Each row of a before or after table is a point. The points were changed in one or more steps. Then noise was added and the rows were shuffled. The steps act on columns, c1 being the first. What was done? A step turns or swaps two columns, mirrors them in a line or flattens them onto one, adds a multiple of one to another, or multiplies or shifts one. Angles are multiples of 10 degrees, from the lower column toward the higher: turns from -170 to 170, lines from 10 to 170 but not 90. Use the fewest steps. Two steps may share a column if one is a turn and the other turns, adds or multiplies; they go together, in the order done. Otherwise the lowest column goes first.
(in the rows, 128 means zero)

Before, 10 rows:
[[151  83 135]
 [156 152  73]
 [ 95  73 140]
 [218 102  98]
 [115 175 106]
 [ 95  85 127]
 [146 123  91]
 [102 151 127]
 [124 184  97]
 [104 123 146]]
After:
[[145 108  92]
 [121 185  97]
 [154 134  75]
 [105 168 127]
 [147  63 137]
 [ 97  96 141]
 [214  41  94]
 [117 185 108]
 [104 139 142]
 [ 96 110 128]]
Steps: add -0.7 times c1 to c2

Before:
[[143 106  79 137]
 [117 123 120 100]
 [103  96 112 157]
 [152 127 129  95]
 [129 176 120 146]
 [ 91  96 123 101]
 [130 164 134 199]
 [ 70 107 155 169]
 [ 80 121 163 109]
 [198 142 209 104]
 [128  75 104 162]
 [113 141 120 151]
 [127 125 131 171]
 [ 96 176 172 193]]
After (14 x 4):
[[134 145 113  92]
 [178 148 132 155]
 [128 105 119 152]
 [121 181 133  34]
 [159 178 118 192]
 [ 69  99 207 121]
 [127 114  87 196]
 [129 176 131 108]
 [138 133 129  50]
 [ 89 177 102  20]
 [137 169  91 160]
 [ 88 112  86 146]
 [ 92 169  76 138]
 [130 101 147 140]]
Steps: turn c1 and c3 by 80 degrees; turn c2 and c4 by -110 degrees; multiply c4 by 1.6

Before, 10 rows:
[[ 61 151  94 186  98 132  56 158]
 [ 93 127 141 133 140 139 126 100]
 [133 134 111 184 118 154 118 168]
 [ 67  74  65 157 172  52 111 124]
 [ 67 145 183 180 101 184 111 180]
 [ 56  68  54 110 151 118  99 124]
 [110 106 148 106  65 127 178 128]
 [137 157 173 112  96 175  59 122]
 [ 79 144 112 102 158 110 147 143]
 [116 176 143 148 126 169 172  97]]
After, 10 rows:
[[ 11 153  89 124 150 189  88 147]
 [ 84 132 112 121 140 124 100 159]
 [ 17 145 120 120  66 115  72 169]
 [  6  69 125 128 205 159 122 127]
 [ 44 129 143 133 120 124 116  99]
 [ 30 143 153 124 154 123 153 148]
 [ 59 106  76 126  90  86 154 132]
 [ 86 158 113 128  76 163  53 125]
 [ 66 175 131 134 115  68 114  95]
 [ 17  74 148 128 200 181 186 119]]
Steps: shift c1 by -50; turn c3 and c5 by -70 degrees; flatten c4 and c8 onto the line at 100 degrees; mirror c6 and c7 in the line at 120 degrees

Before (11 x 9):
[[129 118 133 111 128 120 159 151 163]
 [ 95 144 109 162 117 140 118 156 119]
 [150 131  97 121 105 149 101 108  72]
 [ 83 116 101 156 129 134 119 105  77]
 [134 131 102 149 157 147 110 135 151]
 [145 152 144 122 112 138  98 108 174]
 [ 41 134 146 145 173 153 166 106 100]
 [104 190  90 108 157 103 127 107  89]
 [134 148 148 119 131 116 177 138  86]
 [136 162 140 122 124  81 107 126  74]
 [145 125  93 104 121 138  96 165  84]]
After, 11 rows:
[[164 144 118  98 121 144  86 151 100]
 [147 138 121 136 145 146  65 138 190]
 [113 147 110 134 152 116 235 134  49]
 [155 116 117  85 151 132  84 105  35]
 [111 118 114 134 120 118 176 146 200]
 [101 120 126 151 138 142  35 161  40]
 [143 134 115  38 176 155 202 106 109]
 [125 160 152 135 140  82 117 124  24]
 [126 131 120 153 127 153  49 110   8]
 [105 188 101 100 169 106  75 106  74]
 [123 148 154 146  94 134 101 106 204]]
Steps: swap c1 and c4; turn c3 and c7 by 40 degrees; multiply c7 by 2; turn c5 and c9 by 20 degrees; multiply c9 by 2
